Rows are points. To make a cloud, some directions were put in groups of two or more. Within a group, all points are equally far from the middle, so they leave a hole (a ring in 2 directions, a hollow ball in 3). The other directions are filled evenly. Then the cloud was stretched, turned, moved and blurred a little. How many holes are there, and how many directions does each take, smallest first?

Cloud (14 x 2):
[[ 0.02 -0.52]
 [ 0.25 -0.32]
 [ 0.23  0.39]
 [-0.20 -0.33]
 [ 0.25 -0.31]
 [ 0.29 -0.23]
 [ 0.31  0.29]
 [ 0.31  0.29]
 [ 0.33 -0.13]
 [-0.21 -0.17]
 [-0.12  0.18]
 [-0.17 -0.41]
 [ 0.14  0.41]
 [-0.22 -0.21]]
Holes: 1 (2)

Cloud (19 x 3):
[[-0.36 -0.21 -0.36]
 [-0.17  0.10  0.07]
 [-0.46 -0.21 -0.12]
 [ 0.02 -0.37 -0.16]
 [ 0.08  0.04 -0.41]
 [-0.42 -0.08  0.06]
 [-0.26 -0.53  0.01]
 [-0.07  0.06 -0.60]
 [-0.32 -0.10 -0.49]
 [-0.15 -0.24 -0.37]
 [-0.21 -0.19 -0.42]
 [-0.45 -0.20 -0.20]
 [-0.24 -0.04 -0.57]
 [-0.45 -0.10 -0.39]
 [ 0.07  0.12 -0.15]
 [ 0.11  0.06 -0.19]
 [ 0.00 -0.34 -0.21]
 [-0.21  0.20 -0.05]
 [-0.32 -0.52  0.11]]
Holes: 1 (2)

Cloud (31 x 4):
[[ 0.23 -0.37 -0.16  0.17]
 [ 0.26 -0.44 -0.04  0.10]
 [-0.31 -0.30  0.19 -0.36]
 [-0.30  0.15  0.43 -0.08]
 [-0.49 -0.19 -0.05  0.15]
 [-0.22 -0.20 -0.44 -0.09]
 [ 0.49 -0.23  0.00 -0.10]
 [-0.59  0.35  0.13  0.08]
 [-0.10  0.30  0.12  0.18]
 [ 0.10 -0.26  0.14  0.25]
 [-0.66 -0.09  0.06  0.17]
 [ 0.13  0.05 -0.02  0.33]
 [-0.20 -0.30 -0.34 -0.13]
 [-0.15  0.31  0.18  0.42]
 [-0.24 -0.51  0.09 -0.25]
 [ 0.35 -0.52 -0.22  0.04]
 [-0.18 -0.19  0.30  0.38]
 [-0.64 -0.08  0.03  0.35]
 [-0.39  0.16  0.47 -0.08]
 [-0.15  0.20  0.17 -0.04]
 [-0.23 -0.15 -0.43  0.32]
 [-0.21 -0.53  0.10 -0.10]
 [ 0.19  0.08 -0.01  0.19]
 [-0.51 -0.21  0.13 -0.11]
 [-0.13 -0.26 -0.54 -0.04]
 [-0.50 -0.16 -0.07  0.09]
 [-0.55 -0.16  0.01  0.07]
 [-0.14 -0.34  0.23  0.26]
 [ 0.28  0.00 -0.28  0.31]
 [-0.50  0.20  0.25 -0.05]
 [-0.60  0.03  0.16 -0.07]]
Holes: 1 (2)

Cloud (27 x 4):
[[-0.28 -0.08  0.35 -0.17]
 [ 0.27  0.54  0.02  0.47]
 [-0.11 -0.32  0.18 -0.34]
 [-0.30  0.17  0.18  0.09]
 [ 0.06 -0.18  0.39 -0.06]
 [ 0.53  0.40 -0.04  0.13]
 [-0.09  0.51  0.10 -0.10]
 [ 0.00  0.40  0.03  0.43]
 [ 0.43  0.53  0.09  0.37]
 [-0.17  0.35  0.30 -0.12]
 [ 0.33  0.39  0.18  0.39]
 [-0.03  0.26 -0.27 -0.05]
 [-0.20  0.40  0.22 -0.02]
 [-0.01 -0.06 -0.10  0.36]
 [-0.28 -0.21  0.31 -0.21]
 [ 0.37  0.52 -0.26  0.32]
 [ 0.43  0.52  0.10  0.35]
 [ 0.26 -0.17 -0.03  0.25]
 [ 0.17  0.39  0.27 -0.22]
 [ 0.22 -0.05  0.07 -0.32]
 [ 0.47  0.53  0.07  0.30]
 [ 0.19 -0.20  0.25  0.11]
 [ 0.14 -0.24  0.12 -0.29]
 [ 0.31  0.22 -0.33  0.25]
 [-0.10  0.54  0.03  0.18]
 [ 0.03 -0.08 -0.11  0.35]
 [ 0.04  0.19  0.04  0.46]]
Holes: 2 (2, 2)
